Each row is a point. The points of each table are mixes of a few directions, plus a little noise. How many directions does each table use, and how many do they share? Where both have some left over, give the other angles between the two spaces (their principal angles), to ten degrees, smallest first.

First:
[[-0.73  0.06]
 [ 0.70 -0.05]
 [-0.53  0.06]
 [ 0.29 -0.02]
 [ 0.31 -0.01]]
Second (6 x 2):
[[ 0.73 -0.05]
 [-0.03  0.01]
 [ 0.60 -0.05]
 [ 0.04 -0.01]
 [-0.78  0.06]
 [-0.53  0.05]]
Directions: first 1, second 1, shared 1

First, 4 rows:
[[ 0.56 -0.12  0.35]
 [-0.11  0.51 -0.75]
 [-0.38 -0.02 -0.08]
 [-0.06 -0.36  0.48]]
Second (5 x 3):
[[ 0.75  0.16 -0.04]
 [ 0.39 -0.21  0.42]
 [-0.39  0.38 -0.65]
 [-0.61 -0.10 -0.03]
 [-0.13 -0.22  0.29]]
Directions: first 2, second 2, shared 2

First, 9 rows:
[[-0.61  0.28  0.68  0.47 -1.46  0.08]
 [ 0.03 -0.07 -0.13  0.08  0.01 -0.02]
 [-0.19  0.03  0.15  0.19 -0.48  0.01]
 [ 0.01 -0.12 -0.25  0.23 -0.19 -0.03]
 [ 0.40 -0.02 -0.19 -0.53  1.13 -0.02]
 [ 0.19  0.16  0.25 -0.51  0.74  0.02]
 [-0.11 -0.23 -0.42  0.54 -0.62 -0.05]
 [ 0.20  0.03 -0.04 -0.31  0.64 -0.02]
 [ 0.09 -0.01 -0.09 -0.08  0.24  0.00]]
Second:
[[-0.30 -0.04 -0.01  0.50 -0.88  0.01]
 [-0.09  0.12  0.23 -0.07 -0.09  0.02]
 [-0.15 -0.14  0.75 -0.02 -0.94  0.04]
 [ 0.32 -0.30 -0.31 -0.12  0.38 -0.05]
 [ 0.03  0.49  0.00 -0.41  1.01  0.04]
 [ 0.20 -0.15 -0.69  0.11  0.51 -0.06]]
Directions: first 2, second 3, shared 2

First:
[[-0.22 -0.06  0.20  0.08 -0.74 -0.01 -0.30 -0.28]
 [ 0.00 -0.08 -0.07  0.04  0.34 -0.01  0.14  0.13]
 [ 0.08  0.18  0.07 -0.10 -0.44  0.02 -0.19 -0.18]
 [ 0.62  0.48 -0.25 -0.36  0.65  0.08  0.23  0.21]
 [-0.13 -0.09  0.07  0.07 -0.19 -0.02 -0.07 -0.07]
 [ 0.53  0.09 -0.50 -0.16  1.97  0.03  0.79  0.73]
 [-0.26 -0.09  0.20  0.10 -0.73 -0.02 -0.29 -0.27]
 [-0.70 -0.63  0.21  0.45 -0.37 -0.09 -0.11 -0.10]
 [ 0.09  0.20  0.08 -0.11 -0.47  0.03 -0.20 -0.19]]
Second (9 x 8):
[[-0.23 -0.44  0.62 -0.38  0.39 -0.08 -0.73 -0.17]
 [-0.22 -0.67  0.22 -0.12 -0.17 -0.30 -0.34  0.13]
 [-0.02  0.41 -0.35 -0.28 -0.19  0.14  0.64 -0.11]
 [-0.22  0.98  0.03  0.53 -0.04 -0.09  0.40  0.20]
 [ 0.86  0.37 -0.90  0.20 -0.06  0.51  0.63 -0.12]
 [ 0.07 -0.58  0.19 -0.41  0.02 -0.22 -0.42  0.10]
 [ 0.16  0.87 -0.26  0.61 -0.14 -0.12  0.47  0.35]
 [ 0.09 -0.25  0.17 -0.26  0.20  0.00 -0.33 -0.07]
 [-0.44 -0.70  0.25  0.13  0.02  0.16 -0.32 -0.30]]
Directions: first 2, second 5, shared 1; angles 80

First:
[[ 0.48  0.32  0.27 -0.11 -0.30 -0.17 -0.65 -0.39 -0.01]
 [-0.85 -0.59 -0.49 -0.10  0.15  0.13  0.27  0.63  0.33]
 [ 0.33  0.22 -0.03  0.23 -0.33 -0.14  0.38 -0.30 -0.36]
 [ 0.13  0.05 -0.25  0.04 -0.74 -0.31 -0.13 -0.21 -0.10]
 [ 0.04  0.03  0.12 -0.08  0.10  0.03 -0.24 -0.01  0.09]
 [ 0.16  0.12 -0.15  0.41 -0.12 -0.03  1.01 -0.14 -0.50]
 [-0.29 -0.14  0.54 -0.39  1.24  0.50 -0.64  0.42  0.55]]
Second:
[[-0.01 -0.02 -0.05 -0.22  0.08 -0.12  0.07 -0.11 -0.05]
 [-0.04 -0.11 -0.22 -0.89  0.33 -0.50  0.21 -0.43 -0.21]
 [-0.03 -0.10 -0.17 -0.73  0.27 -0.41  0.19 -0.36 -0.18]
 [ 0.01  0.03  0.05  0.25 -0.08  0.13 -0.05  0.11  0.06]
 [ 0.08  0.26  0.48  1.93 -0.72  1.08 -0.45  0.93  0.44]
 [ 0.01  0.03  0.05  0.26 -0.09  0.16 -0.07  0.12  0.07]
 [ 0.00  0.01  0.03  0.10 -0.03  0.05 -0.01  0.05  0.01]
 [-0.03 -0.09 -0.18 -0.69  0.26 -0.39  0.17 -0.34 -0.16]]
Directions: first 3, second 1, shared 0; angles 90

First (8 x 11):
[[ 0.35  0.95 -0.21 -0.45 -0.17 -0.40 -0.14  0.12 -0.32  0.19  0.44]
 [-0.64 -0.42  0.04 -0.22 -0.11 -0.05 -0.27 -0.09  0.59  0.54  0.05]
 [ 0.41  0.73 -0.22 -0.15 -0.10 -0.18  0.05  0.16 -0.31  0.18  0.24]
 [ 0.43  0.04  0.00  0.31  0.12 -0.25  0.07  0.49 -0.33 -0.14 -0.39]
 [ 0.12 -0.08  0.23  0.23 -0.02 -0.30 -0.10  0.05 -0.39 -0.92 -0.39]
 [ 0.04  0.91 -0.31 -0.13 -0.44  0.04  0.06 -0.22 -0.08  0.30  0.38]
 [-0.49 -1.13  0.14  0.67  0.13  0.81  0.35 -0.31  0.53 -0.02 -0.44]
 [-0.22 -0.99  0.30 -0.24  0.58  0.32  0.00 -0.19  0.33 -0.14  0.11]]
Second:
[[ 0.44  0.20  0.32  0.03 -0.34 -0.57  0.71  0.41  0.59  0.25 -0.74]
 [ 0.67 -0.67  0.23 -0.08 -0.60 -0.68  0.17 -0.36  0.46  0.87 -0.05]
 [-0.42 -0.49 -0.10 -0.02  0.61 -0.35 -0.53 -0.18 -0.41 -0.09  0.61]
 [ 0.23 -0.33  0.26 -0.34  0.47  0.24 -0.42  0.00 -0.32 -0.61 -0.03]
 [-0.15  0.20 -0.37  0.30 -0.03  0.76  0.11  0.42 -0.46 -0.56  0.09]
 [-0.46 -0.02 -0.11 -0.01  0.42  0.11 -0.10 -0.21 -0.02  0.09  0.37]
 [-0.44  0.37 -0.21 -0.02  0.20  0.80 -0.02 -0.20 -0.06 -0.16  0.23]
 [ 0.07  0.73  0.00  0.18 -0.67 -0.31  0.05  0.00  0.20  0.24 -0.50]]
Directions: first 5, second 6, shared 2; angles 40, 50, 90

First:
[[ 0.07 -0.01  0.15 -0.08  0.09  0.02  0.03 -0.12 -0.04 -0.02  0.06 -0.08]
 [-0.14  0.12 -0.59  0.25 -0.31 -0.01  0.01  0.31  0.12 -0.19  0.03  0.33]
 [ 0.43  0.54 -0.20 -0.07  0.02  0.42  0.53 -0.31 -0.20 -0.80  0.72  0.28]
 [ 0.14 -0.42  1.26 -0.46  0.65 -0.14 -0.23 -0.53 -0.18  0.68 -0.22 -0.75]
 [ 0.18  0.34 -0.29  0.02 -0.10  0.23  0.29 -0.07 -0.08 -0.52  0.40  0.27]
 [-0.70 -0.96  0.48  0.08  0.05 -0.71 -0.92  0.45  0.27  1.44 -1.22 -0.56]
 [ 0.06  0.10 -0.03 -0.01  0.01  0.07  0.09 -0.05 -0.02 -0.13  0.10  0.05]
 [ 0.07  0.26 -0.47  0.15 -0.21  0.15  0.20  0.09  0.02 -0.42  0.25  0.33]
 [-0.26  0.09 -0.81  0.35 -0.49 -0.07 -0.05  0.49  0.20 -0.14 -0.10  0.43]
 [ 0.10  0.22 -0.27  0.06 -0.10  0.15  0.21 -0.02 -0.01 -0.36  0.25  0.23]
 [ 0.03 -0.31  0.79 -0.27  0.39 -0.12 -0.20 -0.28 -0.10  0.50 -0.23 -0.50]]
Second:
[[ 0.23  0.14  0.26 -0.11  0.12  0.09  0.09  0.32 -0.15  0.30 -0.38 -0.04]
 [ 0.52  0.18 -1.19  0.44 -0.29 -0.76  1.27 -0.57  0.68  0.42 -0.12  0.46]
 [-0.14 -0.04  0.27 -0.23 -0.30  0.06 -0.36  0.09 -0.06 -0.43  0.17 -0.20]
 [ 0.43 -0.01 -0.77 -0.07  0.74 -0.47  0.61  0.66  0.55  0.12  0.01  0.41]
 [-0.29  0.00  0.37  0.29 -0.25  0.34 -0.21 -0.61 -0.40  0.26 -0.10 -0.14]
 [-0.04 -0.15 -0.55 -0.26 -0.08 -0.42 -0.03  0.26  0.55 -0.79  0.57  0.09]
 [ 0.31  0.20  0.31 -0.33 -0.34 -0.04  0.08  0.37 -0.05 -0.02 -0.35 -0.16]
 [-0.52 -0.34  0.13  0.16  0.93  0.41 -0.60  0.10 -0.24 -0.02  0.38  0.06]
 [-0.16  0.08  0.83 -0.13 -0.39  0.44 -0.48 -0.08 -0.53  0.04 -0.24 -0.36]
 [-0.36 -0.07  0.34  0.24 -0.11  0.36 -0.35 -0.51 -0.35  0.13  0.05 -0.14]]
Directions: first 2, second 4, shared 0; angles 50, 80

First, 9 rows:
[[ 0.11 -0.19 -0.12  0.13  0.07  0.06 -0.09 -0.07  0.15  0.25  0.33 -0.21
   0.13 -0.17]
 [ 0.14 -0.07 -0.11  0.07  0.05 -0.03  0.05  0.16  0.09  0.40  0.15 -0.40
   0.02  0.00]
 [ 0.13 -0.58 -0.21 -0.24  0.26 -0.16 -0.09 -0.24 -0.03  0.56  0.33  0.17
  -0.11  0.01]
 [-1.87  1.43  0.82  0.00 -0.60  0.64  0.54 -1.10  0.07 -0.68 -0.26  0.47
   0.37  0.34]
 [ 0.34 -0.14 -0.22  0.08 -0.16 -0.21 -0.29  0.70  0.53 -0.12  0.27  0.00
  -0.06  0.17]
 [-0.65 -0.08  0.17 -0.38  0.07  0.07  0.04 -0.79 -0.19 -0.12  0.03  0.86
  -0.05  0.09]
 [ 0.98 -0.28 -0.23  0.39  0.20  0.02 -0.27  0.45 -0.25 -0.38 -0.24 -0.43
   0.09 -0.61]
 [ 0.48 -0.12 -0.15  0.04 -0.04 -0.23 -0.11  0.66  0.09 -0.05 -0.13 -0.18
  -0.18  0.09]
 [ 0.34 -0.03  0.04 -0.11  0.14 -0.14  0.19  0.18 -0.52  0.17 -0.51 -0.28
  -0.25  0.04]]
Second, 8 rows:
[[ 0.76 -1.04 -0.44 -0.18  0.23 -0.35 -0.73  0.39  0.22 -0.52  0.28  1.02
  -0.17 -0.21]
 [ 0.29 -0.44 -0.16 -0.07  0.10 -0.11 -0.35  0.04  0.05 -0.32  0.11  0.53
  -0.03 -0.14]
 [-0.09  0.22  0.05  0.02 -0.06 -0.02  0.18  0.08  0.01  0.26 -0.06 -0.34
  -0.02  0.14]
 [-1.07  1.40  0.64  0.30 -0.31  0.58  0.97 -0.62 -0.34  0.56 -0.41 -1.26
   0.31  0.22]
 [ 0.22 -0.36 -0.13 -0.05  0.09 -0.08 -0.26 -0.01  0.03 -0.32  0.08  0.48
  -0.04 -0.15]
 [ 0.44 -0.53 -0.26 -0.08  0.11 -0.24 -0.35  0.36  0.15 -0.13  0.12  0.37
  -0.14 -0.03]
 [-0.43  0.44  0.25  0.13 -0.09  0.27  0.25 -0.40 -0.17 -0.03 -0.11 -0.20
   0.17 -0.08]
 [-0.11  0.31  0.04  0.04 -0.11 -0.04  0.30  0.19  0.03  0.51 -0.04 -0.63
  -0.06  0.27]]
Directions: first 5, second 2, shared 2

First:
[[ 0.14  0.15 -0.20 -0.01 -0.14 -0.15 -0.04  0.56  0.04  0.32 -0.12  0.18
  -0.42 -0.02 -0.04  0.32 -0.51 -0.08 -0.04  0.44]
 [ 0.21  0.16  0.16  0.60 -1.14  0.20  0.68  0.38 -0.05  0.25 -0.10  0.56
  -0.03 -0.87  0.69  0.28  0.42 -0.13  0.44  0.69]
 [ 0.00 -0.14  0.78  0.29 -0.49  0.21  0.57 -0.46 -0.34 -0.08  0.27 -0.06
   0.51 -0.32  0.54 -0.34  0.85  0.03  0.20 -0.71]
 [-0.07  0.03 -0.21  0.09 -0.04  0.18  0.01 -0.25  0.13 -0.32 -0.10  0.09
   0.23 -0.22  0.01 -0.08  0.39  0.06  0.16  0.31]
 [-0.08  0.00 -0.34 -0.42  0.72 -0.21 -0.52  0.09  0.14  0.00 -0.07 -0.25
  -0.26  0.58 -0.54  0.04 -0.61  0.02 -0.30 -0.07]
 [-0.16 -0.03 -0.41 -0.41  0.85 -0.12 -0.63 -0.18  0.21 -0.25 -0.07 -0.32
  -0.09  0.56 -0.59 -0.09 -0.44  0.07 -0.31 -0.11]
 [-0.17 -0.16  0.43  0.23 -0.16  0.33  0.34 -0.83 -0.11 -0.51  0.19 -0.12
   0.76 -0.29  0.30 -0.48  1.05  0.12  0.23 -0.50]
 [ 0.10  0.05 -0.18 -0.36  0.41 -0.41 -0.40  0.74 -0.07  0.59 -0.03 -0.12
  -0.72  0.62 -0.38  0.32 -1.12 -0.10 -0.36 -0.05]]
Second:
[[-1.03  0.51  0.22 -0.63 -0.46 -0.97  0.24  0.53 -0.66 -0.86 -0.41  0.88
   0.57 -0.29  1.56 -0.77  0.88  0.85 -0.91 -0.05]
 [ 0.57 -0.28 -0.13  0.31  0.27  0.55 -0.13 -0.32  0.37  0.50  0.22 -0.51
  -0.34  0.17 -0.89  0.44 -0.49 -0.51  0.51  0.00]
 [ 0.54 -0.29 -0.14  0.36  0.24  0.52 -0.12 -0.26  0.38  0.47  0.22 -0.50
  -0.31  0.14 -0.84  0.38 -0.44 -0.47  0.49  0.03]
 [ 0.40 -0.18 -0.09  0.25  0.20  0.36 -0.08 -0.21  0.28  0.34  0.16 -0.35
  -0.23  0.11 -0.59  0.27 -0.33 -0.36  0.32  0.01]
 [ 0.01  0.02  0.01  0.02 -0.01 -0.02  0.02  0.01 -0.01  0.00 -0.01  0.00
   0.02  0.00  0.01 -0.02  0.02  0.00  0.00  0.02]
 [ 0.22 -0.10 -0.04  0.15  0.11  0.23 -0.05 -0.12  0.16  0.17  0.11 -0.22
  -0.14  0.07 -0.37  0.17 -0.20 -0.20  0.21 -0.01]
 [-0.14  0.08  0.04 -0.09 -0.05 -0.11  0.04  0.09 -0.09 -0.10 -0.03  0.13
   0.07 -0.04  0.24 -0.10  0.11  0.10 -0.10 -0.02]
 [-0.54  0.28  0.13 -0.34 -0.24 -0.56  0.13  0.28 -0.41 -0.48 -0.22  0.49
   0.34 -0.19  0.88 -0.44  0.48  0.49 -0.49 -0.03]]
Directions: first 3, second 1, shared 0; angles 70
